Rows are points. A path goes straight from each point to the next, and from the last back to the first. The post is the endless flat space through its rows: a point in 2 columns, a line in 3, a plane in 4, and so on, so that a path can go around it. How many times does the path go around the post? Going back the other way cancels.

Post:
+0.20,+0.22,-0.09
-0.19,-0.51,-0.07
Path, 23 rows:
-0.19,-0.06,-0.49
-0.78,-0.57,+0.11
-0.30,-0.40,+0.35
+0.58,-0.15,+0.33
+0.31,-0.30,+0.41
+0.33,+0.82,+0.57
-0.48,+0.15,-0.15
-0.07,+0.01,-0.48
+0.11,-0.19,-0.25
+0.62,+0.09,+0.22
+0.24,-0.29,-0.02
+0.54,+0.25,-0.63
+0.01,-0.14,-0.35
+0.55,-0.42,-0.24
+0.19,-0.25,-0.20
+0.26,-0.11,-0.69
+0.08,-0.52,-0.27
-0.38,-0.09,-0.62
-0.59,-0.64,-0.04
-0.15,+0.07,+0.39
+0.40,-0.20,+0.41
+0.15,-0.31,+0.01
-0.06,-0.43,-0.37
Times around: 1

Post (8 x 9):
+0.08,+0.31,+0.17,-0.53,+0.04,+0.12,-0.36,+0.44,+0.47
-0.01,-0.41,-0.20,-0.30,-0.48,-0.40,-0.01,+0.10,+0.41
-0.11,+0.08,-0.31,-0.31,+0.64,-0.07,-0.03,-0.09,+0.00
-0.47,-0.32,+0.03,-0.18,-0.42,-0.15,+0.15,-0.06,+0.41
-0.25,-0.25,-0.07,-0.11,-0.21,-0.18,+0.18,+0.47,+0.15
-0.11,+0.03,+0.51,-0.67,-0.20,-0.31,-0.17,+0.05,+0.15
+0.07,+0.00,+0.12,-0.01,+0.28,+0.02,+0.13,-0.47,-0.52
-0.36,+0.13,-0.03,+0.25,+0.30,-0.40,-0.10,-0.33,-0.07
Path (24 x 9):
+0.08,-0.12,-0.07,-0.65,+0.13,+0.05,-0.12,+0.38,+0.12
+0.36,-0.59,+0.60,-1.02,-0.61,+0.09,+0.09,-0.80,-0.13
-0.65,-0.38,+0.96,+0.28,-0.56,-0.68,+0.11,-0.22,-0.13
+0.38,-0.13,-0.09,-0.35,+0.02,+0.18,-0.28,+0.45,+0.03
-0.90,-0.02,+0.39,-0.12,-0.20,-0.73,+0.08,-0.30,-0.21
+0.10,+0.06,-0.22,+0.01,-0.27,+0.21,+0.38,+0.80,+0.14
-0.38,+0.06,+0.43,+0.46,+0.01,-0.43,-0.02,-0.35,+0.06
-0.04,-0.33,-0.13,-0.22,+0.21,+0.47,-0.03,+0.29,+0.48
+0.08,-0.08,+0.48,-0.55,+0.09,-0.03,+0.01,-0.52,-0.08
+0.04,+0.06,+0.45,+0.31,-0.54,-0.94,+0.03,-0.11,+0.14
+0.23,+0.12,+0.31,+0.42,-0.35,+0.17,+0.23,+0.84,-0.03
+0.04,-0.45,+0.13,-0.16,+0.00,-0.31,+0.02,-0.51,-0.20
+0.19,+0.03,+0.19,-0.27,-0.35,+0.33,-0.27,+0.86,-0.24
-0.48,-0.05,+0.26,-0.09,-0.13,-0.46,+0.11,-0.50,-0.24
+0.16,-0.33,+0.30,+0.00,-0.70,-0.52,+0.07,-0.57,-0.48
-0.54,+0.10,+0.21,-0.17,-0.41,-0.31,-0.35,-0.12,+0.12
+0.00,-0.10,-0.42,-1.40,+0.47,+0.39,+0.24,+1.37,+0.39
-0.23,+0.29,-0.43,+0.42,+0.23,-0.64,-0.34,-0.03,+0.47
-0.06,-0.18,-0.04,+0.14,-0.29,-0.12,-0.23,-0.21,+0.79
-0.14,+0.15,+0.33,-0.48,+0.07,-0.16,-0.53,-0.20,+0.07
+0.35,-0.11,-0.38,-0.83,+0.24,+0.03,-0.22,-0.53,-0.03
-0.66,+0.23,+0.03,+0.59,-0.26,-0.61,+0.03,+0.05,-0.02
+0.10,+0.00,+0.40,-0.50,-0.39,+0.08,+0.41,+0.15,+0.23
+0.36,-0.17,-0.21,-0.37,+0.45,+0.48,-0.23,+0.74,+0.44
Times around: 3
